Every row gives one point. The points of each table are mixes of a few directions, plus a little noise. Count the directions of each table, and those that both share. Where both have some left over, give the other angles between the two spaces (their principal angles), to ten degrees, smallest first.

First (7 x 3):
[[  4.3  27.6   6.4]
 [ -1.2  -5.8  -1.2]
 [  7.9  45.5  11.1]
 [ -8.0 -48.9 -12.0]
 [ -8.1 -50.5 -12.2]
 [  5.9  38.2   9.5]
 [ -1.1  -6.0  -1.5]]
Second:
[[ 58.2  -2.3  14.9]
 [-24.5  -2.2   7.7]
 [-14.0  -1.7   6.2]
 [-19.8   6.2 -28.9]]
Directions: first 1, second 2, shared 0; angles 80

First:
[[-36.6  -5.3  -8.0  -8.5  30.0  42.6]
 [ -3.4 -11.3 -35.9 -30.3  10.6   4.0]
 [ 39.1   4.5  -7.1   4.3 -29.8 -11.0]
 [ -6.4  14.2  39.0  38.2   2.4   0.7]
 [ 26.9   9.1   8.6  16.8 -12.2 -42.7]
 [-27.5 -10.5  34.9  -7.2 -13.7  20.8]
 [  8.5  -2.3 -32.1 -14.8  12.8 -17.1]]
Second:
[[-14.5  -1.6  13.4  -1.0  15.9 -49.6]
 [ -6.8  -4.0 -33.4 -16.6  20.2  16.1]
 [ 23.6   4.3   0.0  10.3 -33.1  59.4]
 [-13.1  -1.5  14.8   0.6  13.3 -47.4]
 [ 12.8   1.3 -15.1  -0.7 -12.9  47.1]
 [ -1.9   1.3  20.2   7.2  -3.5 -25.9]]
Directions: first 4, second 2, shared 2

First (7 x 9):
[[ -5.9  88.2   8.1  24.5  -9.8 -33.4  16.5  21.0 -32.1]
 [ -9.7 -15.6  -8.7   3.6   5.3  12.9  -4.4 -16.1   3.7]
 [ -7.9  14.3 -11.1 -14.4 -25.5 -14.5 -25.6  10.2 -16.9]
 [ 46.8 -54.8  26.7 -17.8   4.1  -7.0  19.6   9.2  20.2]
 [-28.8 -13.1 -21.8  25.6   9.4  19.4  -3.1 -40.1  -5.2]
 [  0.1  22.1   6.2  -9.2   3.5   3.3  -0.3  21.4   8.9]
 [  6.9 -39.8   1.2 -12.9  10.5  19.9  -2.1  -4.0  23.0]]
Second, 8 rows:
[[ -6.0  -8.8  12.6  -2.4  40.3  -9.8  25.5  16.9 -20.4]
 [-17.4   5.8 -19.7  42.4  -3.3  17.3   1.8 -45.2   1.1]
 [ -7.0 -23.9 -15.1  18.0   3.0   4.4 -23.1  -0.1 -14.6]
 [ 14.9  -9.5  -4.7  14.5 -21.0   8.2 -20.0   0.1  14.1]
 [ 49.9  -9.2  11.3  23.3 -36.6  11.1 -22.0  14.5  42.4]
 [  9.7  -8.6  -9.1  -4.1 -28.0   2.9 -29.9   3.9   8.4]
 [-23.3  31.8  22.8 -50.2  42.3 -21.8  55.5   8.5 -19.8]
 [-20.2  22.9   0.8 -42.5   4.6 -12.1  12.7  -0.1  -9.6]]
Directions: first 4, second 4, shared 2; angles 60, 90
